Each row is a point. To make a cloud, some directions were put in groups of two or more. Within a group, all points are equally far from the middle, so they leave a hole (a ring in 2 directions, a hollow ball in 3). The other directions are filled evenly. Then the cloud was stretched, turned, moved and blurred a little. Count the holes, and give their numbers of directions, smallest first.
In the rows, 128 means zero.

Cloud (19 x 3):
[[188 123 153]
 [145 143 174]
 [141 135 174]
 [136 185 158]
 [178 107 104]
 [ 92  69 109]
 [ 72 107 146]
 [144 124 173]
 [159  96 163]
 [133 163  89]
 [191 107 138]
 [184 126 109]
 [ 97 184 150]
 [154  66 132]
 [ 55 125 102]
 [193 128 126]
 [118  62 109]
 [ 64 117 142]
 [191 104 129]]
Holes: 1 (3)

Cloud (31 x 4):
[[137 183  69 148]
 [128 134 157  72]
 [147 154  65 112]
 [ 75 164 146 167]
 [151 134  94  76]
 [ 73 195 111 111]
 [ 79 150 183 138]
 [ 66 110 106 123]
 [188 161 136 120]
 [148 163 155  94]
 [194 140 123 119]
 [ 84 101 113  85]
 [ 61 112 112  84]
 [133 194 142 153]
 [156 124 103  85]
 [115 166 173 102]
 [ 86 168 154 163]
 [160 105 127 112]
 [158 200 133 159]
 [107 190 158 131]
 [119 124 174 162]
 [109 198  79 103]
 [ 93 180 114 158]
 [ 66 179 110 111]
 [119 129 163  78]
 [128 163  70 130]
 [155 116 149 129]
 [159 151 134  67]
 [151 220 139 120]
 [ 84 191 126 143]
 [ 90  69 182 125]]
Holes: 1 (2)

Cloud (50 x 6):
[[ 61 148 106 123 166 116]
 [100 145 132 162 151 161]
 [116 111  36 109 156 131]
 [ 86 127 106 166 121 149]
 [ 53 154 104  87 103 150]
 [157 163 115 124 193 137]
 [215 139 115 103 147 111]
 [107 124 102 148 196 160]
 [145 116  93  76  94 102]
 [160 157 208  64 106 112]
 [112 127 126  60 126  78]
 [116 130  88 129  83 128]
 [ 77 166  87 144 138 113]
 [146 219 149 113 112  94]
 [155 132  93  96  80 105]
 [ 47 156 128  91 124 142]
 [166 154 125  46 158 143]
 [ 69 137 110  93 134 186]
 [ 71 136 102 157 170 147]
 [167 125  93 106 184 166]
 [190 179 171  60 140  62]
 [ 67 151  87  91  95 152]
 [103 110  90 132 180 101]
 [133 162  88 139  91 114]
 [106 170  59  66 124 137]
 [121 155 120 147 179 165]
 [152 156 215 100 121  98]
 [117 134 145 114 196 124]
 [129 215 154  64 132 132]
 [112  90  95  73 135 127]
 [186 128  99  91 171 152]
 [170 161  59  94 160 139]
 [115 103 136  73 103 114]
 [137  97 101 136 195 147]
 [148 185  80  95 127 166]
 [ 49 154 116  89 143 131]
 [190 152 134  41 137 119]
 [137 153 162 153 132 145]
 [125 114  94 111  82 122]
 [166 156  92  40 129 101]
 [ 84 193 109 115 128  97]
 [163 169 127 125 113 165]
 [119  88 104  81 157 152]
 [142 123 108  74 171 172]
 [157  83 122 133 151 138]
 [158 191 166  65  84 140]
 [117 161  88 104 165  76]
 [182 140 152  94 101 150]
 [ 62 143 111  85 158 116]
 [141 218 160  59  82 113]]
Holes: 3 (2, 2, 2)

Cloud (53 x 6):
[[220  74 130 179  88 165]
 [120 150 134  79 210  97]
 [158  92 131 160 144 189]
 [181  63 103 200 158 148]
 [112  55 139 194 129 126]
 [180 163 140 110 140 148]
 [169 138 105 114 153 100]
 [170 102 200 126 165 137]
 [157  70 192 134 123 100]
 [180 106  98 150  86 150]
 [ 81  82 141 134 102 165]
 [181 113 137 158 151 168]
 [ 81 145 139  99 148  78]
 [117 139 128  98 206 112]
 [139  41 126 135 109 193]
 [194  49  90 203 147 118]
 [ 95 126  68 156 126 119]
 [100  90  97 182 103 107]
 [139 156 159 161 111 175]
 [181  79 165 104 126 100]
 [101  46 105 191 122 127]
 [123 101 171 138 178 105]
 [129 139 156 183 117 120]
 [114  72 146 135 138 198]
 [146 140 125 188 151  97]
 [147  91 176 170 105 117]
 [128 162 126 136 194 130]
 [146 118 151 133 191 143]
 [106  47 156 177 125 188]
 [127 166 133 106 131  67]
 [152  91 214 122 122 120]
 [146  76 141 126 120  87]
 [114 137 183 135 167 116]
 [191  52 176 147  75 168]
 [153 138 116 138 104  83]
 [109  77 130 127 100 181]
 [102 104 119 187 149 124]
 [200 127 135 135 121 108]
 [ 78 173 140 110 192 146]
 [130 122  95 161 179 126]
 [128 184 194 124 151 126]
 [ 94  48 135 187 113 179]
 [122 157 123 184 141 172]
 [161 136 126 107 102 139]
 [180 125 191 113 112 134]
 [126 146 200 130 143 119]
 [136  81  97 180  99 199]
 [117 141 149 115 138  69]
 [ 91  65 139 166 110 123]
 [ 81  96 112 130 132 118]
 [110  85 126 177  65 138]
 [132  83 168 137 172 178]
 [ 94  41 119 160 118 174]]
Holes: 1 (4)
